Each row is a point. Two turns around zero, p and q, are shown by what they do to some points. Write where each new point lands after one turn and then the other. Backwards means that the second turn is done in reverse. Each puzzle has new turns, and all numbers are rounded.
(in the rows, 128 means zero)

Turn p:
[117 130 107] -> [126 114 109]
[187 139  87] -> [197 134 105]
[118  78 179] -> [105 116 195]
[123 151 137] -> [117 149 118]
[ 94 142 130] -> [ 95 128 113]
Turn q:
[118 150  92] -> [124 118  86]
[131 133 131] -> [132 133 127]
[165 150 182] -> [171 174 156]
[ 93 119 180] -> [ 93 168 162]
[156 115  87] -> [150  83 115]
[104 101  96] -> [ 96  92 121]
Where do these land?
p, then q: [175 122 126] -> [174 135 138]
q, then p: [140 104 101] -> [135 102 154]
q, then p backwards: [114 157 175] -> [146 165 167]
p, then q: [123 132  73] -> [134  73 123]
p, then q: [ 87 125 165] -> [ 81 157 127]

Turn p:
[107  88 117 133] -> [109  97 100 120]
[120 115 130 161] -> [135 110 107 151]
[132 175  72  93] -> [148 186 119  76]
[ 97 121 182 122] -> [ 80 124 144 165]
[183 140 140 131] -> [167 122 170 129]
Turn q:
[133 104  88 129] -> [136 113 116  86]
[164  95 184 100] -> [ 93  96 189 147]
[ 64 121 111 110] -> [101 180 108  98]
[113 178 144 181] -> [145 140  81 184]
[152 143 138 117] -> [145 123 151 142]
[142 126 104 131] -> [147 116 123 111]
Where do these land?
q, then p: [103 171 111 155] -> [179 149 114 113]
q, then p: [136 129 189 157] -> [131 103  82 171]
q, then p backwards: [140  96 160  85] -> [141 120 170  83]
q, then p backwards: [125  92  96 107] -> [138 111 102  87]
p, then q backwards: [137 152  85 136] -> [116 153  86 127]

Turn p:
[135 151 114 129  90  96] -> [167 134 139 107 100 109]
[104 122 158 134 135 145] -> [104 125 125 137 119 162]
[147 126 118 127 133  85] -> [144 102 147 113 132 100]
[ 87  85 123 144 137 172] -> [102 123  90 184 124 150]
[142 137 137  89 128 133] -> [122 136 113  91 143 129]
[134  99 131 163 131 158] -> [134 127 127 173 147 151]
[147 175 114 109 141 107] -> [123 150 153  90 131  93]
Turn q:
[134 144 147 139 133 144] -> [122 148 144 134 137 143]
[134 123 146 138 148 110] -> [146 131 136 128 155 120]
[143 147  96 128 130 118] -> [147 140  98 131 112 135]
[136 155 158 150 112 122] -> [131 162 154 152 129 119]
[ 91 124 150 138 150 146] -> [ 92 125 134 131 166 132]
[137  79 134 134 121 152] -> [127  83 156 128 126 146]
[135 163 106  47 116 116] -> [124 158  98  63  81 108]
[113  89  87 151 114 117] -> [132  77 103 158 118 121]
Where do these land?
p, then q: [122 138 106 151 101 125] -> [151 146 142 150 109 125]
q, then p: [142 141 121 102 152 122] -> [125 146 115 104 143 108]
q, then p: [118 125 132 140 101 108] -> [146 108 148 132 112 129]
p, then q backwards: [134 138 117 124 225 120] -> [ 51 110 186 129 122 137]
q, then p backwards: [144 140 155 116 119 110] -> [143 160 114 134 122 118]
q, then p: [151 133 164 153  99 136] -> [134 132 161 122 122 174]
q, then p: [135  91 126 113 117 131] -> [139 101 104 123 137 144]
p, then q: [ 70 121 127 149 133 136] -> [100 114 131 178 110 119]
q, then p backwards: [135 124 104 104 105 165] -> [ 87 134 160 120 118 116]

Turn p:
[140 120  88 126 119 184  94 100 176] -> [151 104 140 180 165 154  91  92 152]
[120 149 167  89 112  98 116 119 125] -> [108 125 164  90 100 128 137 131 157]
[112 161 156 112 109 118 150 130 111] -> [115 148 147 105  89 141 149 123 124]
[ 66 148 148 137 126  95 148 141 105] -> [ 77 142 143  99 108 132 150 137  83]
[ 99 120 132 116 100 106 177 143 113] -> [103 146 114 108 116 164 169 147 116]
[119 143 163 125 123 143 145 169  96] -> [140 138 131 114  76 139 130 153  98]
[117 156 132  94 157 112 168 129 103] -> [128 188 147  97 124 128 142 141 121]
[167 114  92 161 159 128  93 155 182] -> [125 116 100 191 155  88  84 144 150]
[157 133  85 153 117 145  90  96 116] -> [146 111  99 132 148 117  96  71 137]
[185  99 110 182 131 160 115  82 172] -> [171  90 105 192 166  96 139  89 151]
[116 118 141  91 105  98 147 148  88] -> [116 138 116  72 108 154 144 156 132]
[137  76 121 150 180 149  91 123 149] -> [155  91 132 155 182  94 102 152 115]
Turn q:
[138 140 116 146 103 148 141 135 122] -> [140 164 114 130 122 136 137 116 128]
[155 107 143 114  80 155 145 109 145] -> [163 140 143 131 103 168 157 132 158]
[ 69 116 116 120 107 151  71 121 148] -> [107 147 157  88 111 150  67 154 137]
[105 109 102 108 152 152 140 109 108] -> [ 94 122 120  92 148 134 136 119 158]
[149 108 155 155  85 143 125 128 110] -> [167 142 121 137 130 179 132 125 114]
[148 180 152 137 164 157 136 105 140] -> [106 157 168 162 160 109 161 125 122]
[158 114 138 135 126 154 109 140 157] -> [149 145 132 150 136 138 127 168 145]
[ 69 117 125 132 126 162 108 186 140] -> [107 159 111  79 117 130 104 184 101]
[158 124 104 105 122  53 129 172  31] -> [192  72  69  94 155  87 115  70  96]
[141 146 144 112 122 121 148 111 149] -> [132 123 154 144 109 119 155 121 134]
[127 143 155 135 173 101 149 104 139] -> [ 92  96 146 163 137 114 150 121 111]
[121 130  85 137 177  38 136 113 144] -> [ 87  67  99 167 111  74  95  98 134]
Where do these land?
q, then p: [136 160 151 164 128  84 175 147 139] -> [120 130  72 102 125 128 164  93  94]
q, then p: [113 119 111 137 115  95 143  96 145] -> [116  88 128 137 140 152 142 101 126]
p, then q: [105  84 160 137 135 138  90  94 119] -> [136  67 114 119 154 155 146 151 136]
q, then p: [167 125  99 148 151 116 161 173 134] -> [ 96 163  71 143 153 116 127 120 129]
q, then p: [176 176 123 112 151  89 118 161 115] -> [112 136  89  98 142  62 151 134 150]
q, then p backwards: [102 108 156 115  82 159  78 125  93] -> [100 121 120  63 133 167 118 124  82]
q, then p: [ 92  93 161  80 121 163 131  88 112] -> [168 123 185 135 125 174 143 171 131]
p, then q: [159 138 135 123 110 183 106  96 144] -> [146 129 146 182 140 169 130 135 156]
p, then q backwards: [ 68 113 146 111 135 145  98 133 147] -> [ 97 120 180 123 148 121  94 102 135]
p, then q: [113 146  79 152 157 133 163 124 115] -> [103 146 133 129 163  98 122  78 115]
q, then p: [177 147  89 129 123 103 144 170 144] -> [ 94 145  71 137 134 100 136 108 163]

Turn p:
[125 165 120 103 118 130 124 139 120  92  94] -> [106 115 114 114 124 109 111 147 143 122  78]
[ 98  89 156 121 166 126 119  86 131 189 122] -> [188 120 173 171 143 153 149  96 129 151 132]
[132 162 123 149 135 106  96 165 133 122 145] -> [ 80 135 125 138 121 124  88 128 130 150 144]
[139 123 108  76  52  80 152 106 105 126 137] -> [165 155 137  85  93  51 129 141  93 115 112]
[120 165 174 170  81 154 117 164 139 117 100] -> [ 85  92 150 120  83 167  98 165 131  94 126]
[113  84 114 125 150 167 141  98  77 158 132] -> [170 122 112 162 151 147 180 124  84 134 119]
[133  70 132 156 195 111 137 116 120 139 119] -> [151 121 122 182 160 129 172 120 160 145 169]
[152  88 132 105 168 135 153 106 134 148 145] -> [162 155 138 130 176 133 167 117 136 131 144]
[124 136 126 129 117 151  91 174 149  70 139] -> [ 68  85 112  92 146 126 102 125 127 125 134]
[148 172 144 130 131 125 124 161 131 113 144] -> [ 77 150 136 123 134 130 101 141 133 119 125]
[168 170 124 165 121 125  84 131 163 109 126] -> [108 130 105 118 128 145  54 145 154 123 152]
[ 98 141 124 116  89  96 175  67 126 133 150] -> [170 162 132 121  79  98 136  85 116  89 110]
[115 100  87 117 141 157 153 153 135 148 111] -> [132 123 109 107 128 150 180 131 129 168 119]
Turn q:
[147 134 115 154  99 109 139 118 115 129 135] -> [170 133 130 135 124 112 138 136 123 111 147]
[114 145 132 119 156 152 106  54 112  93 148] -> [100 149 185 125 161 157 137  94 148  92 147]
[137 163 145 135 127 142 145 138 155 161 147] -> [148 134 124  99 119 126 107 129 160 165 142]
[123 102 164  94 115 121 128 140 103  84  96] -> [ 88 105 118 118 119 136 166 161 122  91 103]
[117 144  96 225 106 114 131 128 152 157 119] -> [191 154 125 186 129  74 135 114 152 163 139]
[107 149 162 188 105 112  97 142 142  48 121] -> [134 149 116 188 148 143 175 172 196 105 115]
[119 136 128  91 106 164 104 145 112 133 149] -> [114 153 129 109  90 173 131 128 114 135 127]
[124 120 127  98 157 116 187 130 146 163 147] -> [109  92 118  94 138 107  92 126 113 157 167]
[104 162  77 101 142 119 145 140 122  51 141] -> [108 138  78 139 179 177 165 116 115 112 170]
[106 132 115 104 135 110 101 125 111 160 136] -> [107 159 120 127 112 122  95 112 107 115 130]
[125 164 160 100 179 164 135 127 105 158 100] -> [ 89 153 140  59 147 115 126 113 135 153  99]
[144  39 124 106  96 135 115 125 137 148 109] -> [125  69 150 152  72 126 121 125  85 118  96]
[158  76 122 186 124 113 126 144 127 163 144] -> [176 113 154 167 121  96  99 159 101 149 113]
[167 126 124  91 145 121 132 136 153 144 102] -> [135  92 104  95 133 130 105 108 122 126  99]
Where do these land?
q, then p: [174 150 125 126  97 144 145 104 114 138 131] -> [139 154 142  97 163 107 128 150 125  99 123]
q, then p: [153 100 104 130 150 136 123 121 135 128 115] -> [154 113 125 161 146 128 139 146 132 122 132]
q, then p: [146 158 114 106 180 127 160 129  76 129 107] -> [124 155 132 158 167  94 147 112 134 149  70]
q, then p: [118 184 141 111  39  89 153 124 133 107  95] -> [119 166  81  39 105  84 140 107 140 110 141]
q, then p: [ 85 130 115 133 111 133 156 113 189 160 125] -> [177 141 136 117  99 131 111  89 110 136 175]
q, then p: [ 90 116 100 157 157  95 138 139  99 157 126] -> [110 151 122 189 103 103 105 118 120 150 134]
q, then p: [140 104  79  86 142 158  94 141 164 130 139] -> [179  93 100 146 141 169 127 141  88 121 114]
q, then p: [124  98 160 120  96 158 138 133 111 105 146] -> [101 115 157 104 113 140 166 141 106 108 132]
p, then q backwards: [ 88 113 169 161  95 114  85  78 116 146 142] -> [153  71  84 129  98 110 118  84 148 152 157]
q, then p: [117 131 119  63 124 100 126 131 123 116 112] -> [130 100  86 114 128 102 142  99 106 130 100]
q, then p: [152 154 168 154 122 142  97 157 128 165 126] -> [128 132 154  98 116 138  90 172 155 153 109]
p, then q: [164  92 175 147 181 110 105 154 116  92 172] -> [ 91 147 151 169 189 130  84 163 147 149 163]
q, then p: [118 157 100 122 141 163 163 122 102 118 156] -> [123 177 143 139 153 145 142 104  98 119 106]
p, then q: [123 105 125 176 157 123 109 145 186 102  97] -> [125  87 148 172 104 158  88 106 134 165 148]

Turn p:
[140  88 116 107 147 135 112 117 140 148 131 111] -> [149 131 141 102 114 120 116 118 164 148 123 149]
[118 128 159 123 131 136 164 117 196  75 163  96] -> [115 137 108 154 130 163 119 201 184 105 145 143]
[ 99 126 105 132 167 114 101 120 159 101 137 125] -> [ 99 123 112 105 144 106 126 125 171  94 132 147]
[124 132 146  89 132 110 119 187 132 135 142 140] -> [111 155 146 145  77 100 137 133 112 114 133 153]
[114 163 167 108 159 158 129  51 167 119  84 137] -> [106 113 130 103 151 222 159 123 157 104  92 149]
[110 106 105 154 107 152 182 174  84 133 148 181] -> [109 129 127 108 122  84 125 178  63 168 127  82]
[134 143  96 134 106 147 141  73 137  96 157 151] -> [126 136 110  91 175 164 104 148 120 123 165 117]
[183 105 109 147 142 116  53 137  57 122 132 175] -> [139  95 160 108 149  80  64  70  66 127 124 159]
[ 98 173  95 136 149 178 110 125 152 138 111 131] -> [108 154  68  94 142 139 148 110 129 118  91 133]
[177 125 138 166  48 128 159  98 128 144  81 144] -> [181  78 113 139 115 187 120 122  86 148 149  74]
[ 89  93 133 135  86 152  97 101  81 163 145 108] -> [105 132 132 137 144 128 116  85 135 216 144 116]
[138 155 131 168 131 128 137 134 150 153 106 135] -> [149 101  91 133 127 133 161 128 111 118 114 127]
[134  95 143 121  79  57 147 142 146 157 160 112] -> [155 114 149 163  88 109 148 139 144 146 206 122]
[110 135 139  92 134  86 121 192 117 119  89 110] -> [110 146 156 165  74  95 142 105 134  88 111 109]
[153 152 140 110 202 122 148 151  74 117 134  64] -> [159 173 178 171 167  91 136 136 144 104  66 142]
Turn q:
[ 73 124 136 213 133 161 105 128 146 123 110 158] -> [150 100 102 177 141  90 107 168 185 110  94  99]
[111 137 182 100  87 116 127 133 128 122 151  94] -> [108 119 140 117  96 171  87 154 111 153 118 155]
[179 171 138  72 111 122  66 113 130 124 115  86] -> [158 122 158  62  83 125 131 153  71 114 155 159]
[ 99 162 109  91 132 105 142 120 102 128 117  80] -> [106 132 133 113  85 156 151 132  86 137 123  86]
[142  74 112 114 149 167 117 129 131 147 153 130] -> [159 130 119 105 182 135 103  92 128 129 134 117]
[158 114  78 147 110 148 172 110 136 136 145 139] -> [138 173 113 165 164 137 141  99 113  94 128 137]
[187 130 106 101 146 178 168 159 102 123 130 139] -> [164 159 164 149 165 122 153  87  95 164 154 135]
[157 108  95 104 109 145 144 153  92 171 139 173] -> [139 100 128 149 183 152 163  84 104 131 150 151]
[ 78 124 147 176 154 116 160 112 179 146  85 159] -> [117 119  90 168  88  94 121 101 196 118  92 112]
[144 153 133 101 120  70 117 173 132 134 165  72] -> [106 143 134  94  92 186 131 156 123 144 192 134]
[169 143 164 112 131  91 102 110  84 131 142  82] -> [ 95 128 123  85 110 115 111 156  72 148 170 144]
[108  90 121 162 129 126 118 119 142  83  75 158] -> [110 116 162 142 140  81 119 126 173  88  98 109]
[ 59 133 142 170 154 120 126 103 160  96 138 194] -> [113 125  96 137 136 101 144 155 206 132  55 124]
Where do these land?
q, then p backwards: [ 98 160 146  93 138 143 112  87 114 106 153  98] -> [138 117 116 122 134 192 162 147 120 143 111 164]
q, then p backwards: [178 150 132 130 103 124 132 109 179 185 124 107] -> [178 156 120 110 102 114  83 157 179 141 141 135]
q, then p backwards: [138 146 188 113 109 101 120 119 124 109 138 143] -> [121  95 160 116 154 154 111 141 141 136 158 158]
q, then p: [142  57  83 151 120 102  97 143 153 171 111 156] -> [108 119 132  92 162 131  80 174 190  98 147 156]
q, then p: [ 94  59  77 141  82 130 163 123 149 129  83 159] -> [ 95  69 109 131 174 168  95 144 187 102  95 114]
q, then p backwards: [148 168 147  87 117 108 102 131  95 113 134  89] -> [136 111 140 102 113 138 156 134 126 148 148 199]
q, then p backwards: [137  78 105 113 182 177 166 169 176 125 167 142] -> [137 132  84 105 116 142 107  62 101 151 127  45]
p, then q: [ 65 143 115 139 154 141 143 181 139 105 162 125] -> [ 98 123 133 147  92 165 176 147 170 123 132  87]
q, then p backwards: [145 158 151 146 138 121 135 107  93 111 186  98] -> [114 139 123 129 108 181 154 147 123 128 186 150]
p, then q: [ 90  85  96 153  81 162 132 168  76 123  75 165] -> [ 96  76 117 105  95 164  92 134  65  93 145  72]
q, then p backwards: [158 153 174 147 137 122  95  98 135 113 104  89] -> [148  89 103 115 129 127 131 189 138 118 159 159]
p, then q: [137 110  84 147 125 149 111 131 149 157 115 193] -> [109 106 150  90 154 166 150  90  83 115 121 129]
p, then q: [117 170 119 115 150 111 155 124 101  72 120 120] -> [122 154 157 123 100 101 121 166 145 165 121  90]
p, then q backwards: [144 155 176 116 157 100 128 100 108 172 119 108] -> [142 146 100  94  99 153 153 160 129 119 117 182]

Turn p:
[131 184 123 142 121 124 127 136 146 120  88 120 156 110] -> [126 174 142 121 105 112 139 161 147 140  94 117 117 107]
[120 105 103  71 107 105 140  99 153 110 109  96 104 128] -> [127 115 139 108  95  92 150  87 112  95 163  94 119 108]
[145  77 144 177 101  64 193 115 117 194 121 137 138 142] -> [118  66  86 162  77 142 160 130 139 193 130  94 164 175]
[141 106 149 125 162 125  84 135 126 210 124 125 125 109] -> [150 139  84 114 134 147  96 135 100 189 166 137 157 109]
[168 122 161  89 123 104 153 134  96 130 120 149  92 132] -> [172  90 109 131 133 105 163 111 127 150 142 149  92 138]
[137 141 137 150 130 180 140 112 131  81 101 162 122 144] -> [112 130 144 121 137 132 142 118 185 105  98 178 124 117]
[ 54 144 104  99 195 151 145 182 126  70 143 113 135 138] -> [ 85 109 156  82 201 108 108 148  86  80  77 112 107 106]
[151 120 124 119  58 167 132 104 137 151 149 150 152 100] -> [146 146 102 198 103 151 145 130 147  94 152 137 144 105]
[149 149 140 172 166  84 111 142 120  76 114 186 146  74] -> [158 141 124 140 137  91  67 122 175 160  52 129 103 145]
[135 111 146 108 170 107  91 168 141  87 166  90 140 132] -> [162 114 172 101 177 110  79 147 116 120 147  98 126 137]
[ 96 143 147 107 100 147 117 133 153 138 123 127  70 139] -> [ 88 131 126 122 121 127 133 130 120 121 178 153  80 109]
[140 110  50 142 122 149 104 138 127 140 161 135 119 168] -> [106 169 105 125 167 151 138 103 125  92 150 115 161 177]
[127 140 114 164 139  87 141  58 124 142 144 130 132 154] -> [106 134 162 151  97 134 137  82 114 167 110 127 159 165]
[ 94 134 105  75  81 144  68 134 127 125 130 105 162 143] -> [133 170 133 124 109 103 119 162  83  60 166 137 146 122]
[118 139 153 175 129 138 170  89  85 109 119  82  92 113] -> [126  94 163 108  85 194 142 107 130 140  92 137  93 132]
[163  91 152 153 132 110 103 127 122 161 121 141 165 115] -> [167 121 102 139 114 132 100 143 148 164 136 130 174 139]
[106 161 124 107 139 190 157 171 146 132 143 128 127 139] -> [ 94 134 129 130 185 144 159 162 121 105 124 134 111  87]
Turn q:
[ 91  86 100 110 146  99 112 114  77 123  94 112 122 140] -> [109  91 107 167 119  94 123  86  91 136 120 129 107  89]
[120 108  90 118 180 130 113  90 111 182 128 114 125 180] -> [136 121  78 174 129 131 159  93 113 135 134 121  58 144]
[145 159  97 126 172 140 147 208 126 177 143 134 109 135] -> [ 86 155 100 104 136 117 172 178 105  90 106 144  90 165]
[ 32 111 154  92  78 140 113 147 170 120 105 156 100 138] -> [121  80 176  46 135 119 117  80 119 148 164 176 110 107]
[108  70 101 123 143  85 160 138 129 151 116 167  72  97] -> [ 98 150 112 110 168  85 163 118 126 140 125 137 103  48]
[137 128 124 105 102 112 122 150  89 173 168 125  86  95] -> [124 145 150 124 111 121 168 182  82 158 126 123 108  97]
[157 171 137 178  97 167  94 117 124 150  64  97 137 117] -> [ 96 116 162 154  62 137 102 148 196 129 123 111 112 161]
[147 124 148  88 139 132 105 130 148 118 131 113 148 127] -> [166 114 129 122 139 106 103 141 118 124 139 112 126 153]
[151 142  95 143 119  97  89 107 140  70 146 130 149 162] -> [178 141 142 183 128 132 107 108 131 101 115 173 155 137]
[153 129 165 200 115 132 126 118 100 164 124 169 153 116] -> [113 111 138 149 108 157 186 149 188 115 137  96 158 116]
[123 139 138 184 122 166 148  98 151 102 141 112 119 127] -> [125 155 113 118 108 187  98 117 166 127 141 132 145 123]
[153 100 146 100 123 145 149 159 123 108 144 115 115 111] -> [147 139 117  85 122 113 113 152 104 122 108 102 140 112]
[136 131 141 110 139 148 163 148 146 112 175 165 163  66] -> [139 125 103  85 179 139 132 184 132 148 121 128 183 132]
[150 123 137  96  66 119 144  86  92 109 117 130 157 133] -> [157 116 167 144 114 124 127  99 120 175  90  94 167 127]
[132 156 142  99 166 117 117  93 116  98 109 127 141 160] -> [138 107 138 167 163 141  96 100 111 109 121 105 120 154]
[113 171 134 176 140 119 146 146 207  90 142  82 152 145] -> [116 181 116 115 126 143  82 112 147  91 178 166 168 182]
Where do these land?
p, then q: [100 107 158  95 150 138 125  35 109 127 144 114  98 101] -> [163  84 147 152 122 163 137 141 158 180 125  90 143  65]
p, then q: [187  31 136 116 152 139 187 117 108 138 161 129 163 141] -> [182 135  24 140 118  99 130 108 174 135 118  87 162 137]
p, then q: [103 135 114 115 156 119 103 127 138 158 116 120  44 153] -> [133 116 132 138 160 166 150 123  68 175 134 136  83 114]
q, then p: [105 140 142 108 135 153  93 102 160 147  98 123 159 143] -> [112 110 138 128 145 133 120  98 134 138 190 136 155 152]
p, then q: [103 118 191 196 139 136 189 157 171 133 116 139  96 149] -> [115 112  89  46 125 102 151 110 142 140 189 155  83 105]
q, then p: [145 149  82 127  84 115 148 137 139 119 129 141 128 142] -> [117 137 124 138 107  93 156 144 142 162 108 162 129 117]
q, then p: [102 142 148 127  82 154 114 134 111 148 157 117 158 103] -> [136 102  93 159 136 142 149 170 115 112 159 134 154 129]
p, then q: [153 144  84 140 148 118 104 123 146 133 120 107 161  90] -> [115 135 149 159 111 121  92 154 133 141 133 116 126 184]
q, then p: [113 126 181 173  79  83 110 145 127 137 115 120 115 149] -> [140  87 177 197 102 133 115 148 129 112 131 129 108 118]
p, then q backwards: [117  89  90 125 153 133 127 140 115  50 140 123  52 139] -> [ 97 135 160 103 166 157 140 144 171 115  69 154 113 194]
p, then q: [195 150  92 113  98 145 124 156  96 118 107 143 153 110] -> [118 192 136 136 148 119 104 134 151 103  72 129 136 167]
p, then q: [164 139  92 151 146 137 129 103 102 120 158 158 159 132] -> [116 120 120 159 137 146 119 102 179 106 116 107 131 170]
q, then p: [120 150 220  96 124 115 109 155 193 152 131 123 143 140] -> [164  80 196 145 186 112 132 133  92 127 178 130 127 149]
q, then p backwards: [102 143  97  98 120 118 110 152 106 128 112 157 157  89] -> [ 99 130 173 124 157 118 155 136 120 129 127 162 149 167]
p, then q: [111 158  95 139 153 119 148 139 100 113 116 104 133 138] -> [ 96 110 141 120 127 116 105 100 106 127 107  96 111 142]
